Every row gives one point. To make a cloud, some directions were put in groups of two or more. Within a group, all points are equally far from the middle, so they leave a hole (a ring in 2 directions, a hollow ball in 3). The other directions are filled evenly. Then the cloud was stretched, turned, moved and blurred a little. Count the holes, and give their numbers of directions, smallest first.
In the rows, zero is written as 128.

Cloud:
[[ 81 139 146]
 [140 186  93]
 [113 180  84]
 [179 163 110]
 [155 193 150]
 [128  73  81]
 [156 175 171]
 [195 169 104]
 [174  99 140]
 [ 96 120 167]
 [ 82 188  84]
 [117 178 152]
 [ 76 187  91]
 [148 198 156]
 [151 152 205]
 [123 145 134]
 [ 72 154 101]
 [175  89  92]
 [133 104  76]
 [142 135 167]
 [ 71  84 169]]
Holes: 0

Cloud:
[[170 165 106 118]
 [ 86 136 153 154]
 [152  94  90 141]
 [157 170 163 204]
 [103 193  77 167]
 [122 102 114 196]
 [150 111 155 186]
 [167 196  97 206]
 [118  94 137 189]
 [176 104 108 148]
 [129 122  69 146]
 [182 146 158 144]
 [160 176 106 206]
 [116 141 147 210]
 [ 77 115 137 209]
 [ 78 130 163  99]
 [201  95 119 127]
 [ 83 156 100 152]
 [192 120  88 125]
 [190 114  90 179]
 [121 104 145 188]
 [167 213 119 110]
 [151 116 135 203]
 [102  65 137 158]
 [ 66 162 134 168]
 [134 133 130  91]
 [101 172  67 164]
 [ 88 138  70 187]
 [141 102 134 194]]
Holes: 0

Cloud:
[[ 85  83  72 121]
 [ 61 121 106  83]
 [110 169 135 177]
 [ 78 175 147 101]
 [ 65 146  85  90]
 [107  71  77 107]
 [ 83 136 131 184]
 [112  83 128  66]
 [136 168  69 158]
 [163 109 162  68]
 [171 116 176  84]
 [ 80 127  68 159]
 [106 179  71  89]
 [ 68 109  73 104]
 [ 60 125 100  85]
 [134 189 162 128]
 [ 98  89 160  80]
 [ 84 128  99 182]
 [ 72 137 168 150]
 [191 143 161 144]
 [159  69 128 160]
 [122  71  85  88]
 [129 179  65  91]
 [155 183 164 128]
 [ 81  90  70 136]
 [171  75  92 138]
 [182 160 143 158]
 [148 187 161 104]
 [132  84 120  62]
 [193 137 153 151]]
Holes: 2 (2, 2)

Cloud, 52 rows:
[[159 106  91 100 158 191]
 [ 83 185  61 209  94 128]
 [117 173 196 126 145  83]
 [120 178 187 157 138  96]
 [155 165 110  95 112 108]
 [170 171 156 101  81  74]
 [148 106  90  95 174  98]
 [162 110  59 183  76 126]
 [178 110 145 115 186  87]
 [209 113 141 104 123 106]
 [128 172  87 136  80 137]
 [145 163 164  73  94  86]
 [118 144 177 184 122 111]
 [149 140  56 133  60 162]
 [191 178 109 146 186  91]
 [184 111 134  95 162 156]
 [163 100 104  84 137  87]
 [122 145 183 130 188 130]
 [143 107  95  90  44  97]
 [127 105 170 164  90 130]
 [139 215 137 120 124 152]
 [138 211 112 150 112 139]
 [ 61  66  95 145 175 135]
 [149 111  69 220 118 153]
 [ 88 149 176 151 167  77]
 [154 113  61 215 108 141]
 [146 177  83 174  47 139]
 [113 105  71 184 172 166]
 [121  96  64 172 151 172]
 [215 135 118 160  94 129]
 [ 75  97 143 116 172 138]
 [182 144 106 155  84  73]
 [186 164 118 148 148  55]
 [ 78 136 143 101 109 147]
 [115 172 113  99  85 162]
 [127 159  75 196 128  38]
 [134  88  72 165 127 167]
 [213 132 157 142 117 181]
 [ 74 144 147 196 116  64]
 [103 147 171 138 185 129]
 [222 160 126 177 120 192]
 [ 97 137  46 160 143  69]
 [204  97 130  72  88 120]
 [109 166  84 151 130  70]
 [145  79 115 116 124 175]
 [182 129 145 164 152 147]
 [143 171 161 104  85  84]
 [ 98 145 122  66 153  59]
 [ 82 131 132 115  79 186]
 [108 136  65 149 142  52]
 [124  70  81 174 124 121]
 [ 86 132 116 121  44 138]]
Holes: 1 (2)
